Each row of a before or after table is a point. One or more steps were done to the points. Then noise was added and the rows were shuffled. The steps act on columns, c1 being the first. Write out the steps. A step turns or swaps two columns, mirrors them in a line or flattens them onto one, adds a multiple of one to another, or multiplies or shifts one. Angles are multiples of 10 degrees, from the lower column toward the higher: turns from -170 to 170, lines from 10 to 170 but not 90. Use the fewest steps. Two steps may share a column if one is a turn and the other turns, adds or multiplies; they go together, in the order done. Otherwise the lowest column goes first.

Before (10 x 3):
[[ 99  -3  -5]
 [ 15  -9 -12]
 [  2   9   8]
 [ -1 -14   3]
 [ 41 -22   4]
 [ 12 -10  -9]
 [  8 121 -12]
 [-11   7 -33]
 [-11 -14 -20]
 [ 21  71  -2]]
After (10 x 3):
[[ 10  16 -10]
 [-10   8   3]
 [ 20  44   0]
 [-21   3 -16]
 [  1  15  -7]
 [ 61 -41   2]
 [ 81 -88 -14]
 [ -3 -10 -31]
 [  8  -5   7]
 [ 72  66  -5]]
Steps: mirror c1 and c2 in the line at 20 degrees

Before (8 x 4):
[[ 14 -30   3  32]
 [ 63  40  35  18]
 [ 51  35  36  73]
 [  9 -46  52 -42]
 [ 21  41  27  26]
 [-86 -53 -37  16]
 [ 18 -17 -49   8]
 [-22 -14 -38  17]]
After (8 x 4):
[[-89  63   5  17]
 [ 20 -52  -4  27]
 [ 51 -50 -14  70]
 [ 18  38  34   8]
 [  9  14 -67 -42]
 [-20  32  25  17]
 [ 14  26 -16  33]
 [ 65 -51 -11  19]]
Steps: turn c2 and c3 by 150 degrees

Before (12 x 6):
[[-22  60  30  33 -67  -4]
 [ 59 -27 -24  40   3 -27]
 [-26 -55  48  48  13   3]
 [ 62  12  27 -46  38  -3]
 [  2  51  -3   0  -3 -72]
 [ -8  41  27  23 -10 -37]
 [ 61   3 -69  43  42 -49]
 [ -7  59 -54  14  15  40]
 [-19  29  12  49 -68 -26]
 [ 21 -51  -3 -59 -45 -26]
 [ 31   1 -38  13   7  40]
 [  6  19  39 -56 -43 -47]]
After (12 x 6):
[[ -44    6   54   40    1  -43]
 [ -22   35   28   13    0   63]
 [  -4  -21   51  -59   -1  -41]
 [  -1   75  -24   13    1   65]
 [ -67  -17   -3  -45    1   -4]
 [ -45   60   52   43   -1  -80]
 [ -16   28  -40   -1   -1 -114]
 [  33  -69   13   49    0    5]
 [ -19  -24  -32  -56    0  -76]
 [  -9   -3  -48   23   -1  -60]
 [   6    4  -36   49    0  -40]
 [  -1    5  -71   34    0   -7]]
Steps: turn c2 and c3 by 60 degrees; turn c1 and c3 by 160 degrees; multiply c5 by 0; multiply c6 by 1.6

Before (11 x 8):
[[-27  -4  14   5 -38  28 -16  -6]
 [ 18  -5   3  24 -16   3 -12  13]
 [  4 -49  -9 -15   6 -36  43 -17]
 [ -3   4 -37 -27  -1 -62  17   1]
 [-24   6 -15 -37 -10  28 -42  -5]
 [ -9  -2 -41 -43  19 -11  37   1]
 [ 11 -15  50  11 -23   7 -56  -7]
 [-71  -1   0 -28  26  29   2  35]
 [ -9 -31 -30  -9  38 -10  21 -17]
 [-34  -4  11  21 -14  16 -44 -23]
 [  9 -81  11  40 -28  -6 -26  10]]
After (11 x 8):
[[ -75   34    0   16  -14   29    1   -1]
 [  -4   -6   14   48  -47   28  -16   -4]
 [  24   13    3   29   -6    3  -11   -7]
 [ -16   -4  -15    4  -21   28  -42    5]
 [ -18    2  -42  -61   12  -11   37   -1]
 [  -2    1  -37 -120   -3  -62   17    4]
 [  22   10   12   31  -20   -6  -27  -80]
 [  20   -6   51   22  -14    7  -56  -15]
 [   0  -18  -10  -70    7  -37   43  -49]
 [ -22  -23   10   46  -28   15  -44   -4]
 [ -28  -16  -30  -25   28  -10   21  -30]]
Steps: turn c1 and c5 by 30 degrees; swap c2 and c8; add 1.5 times c6 to c4
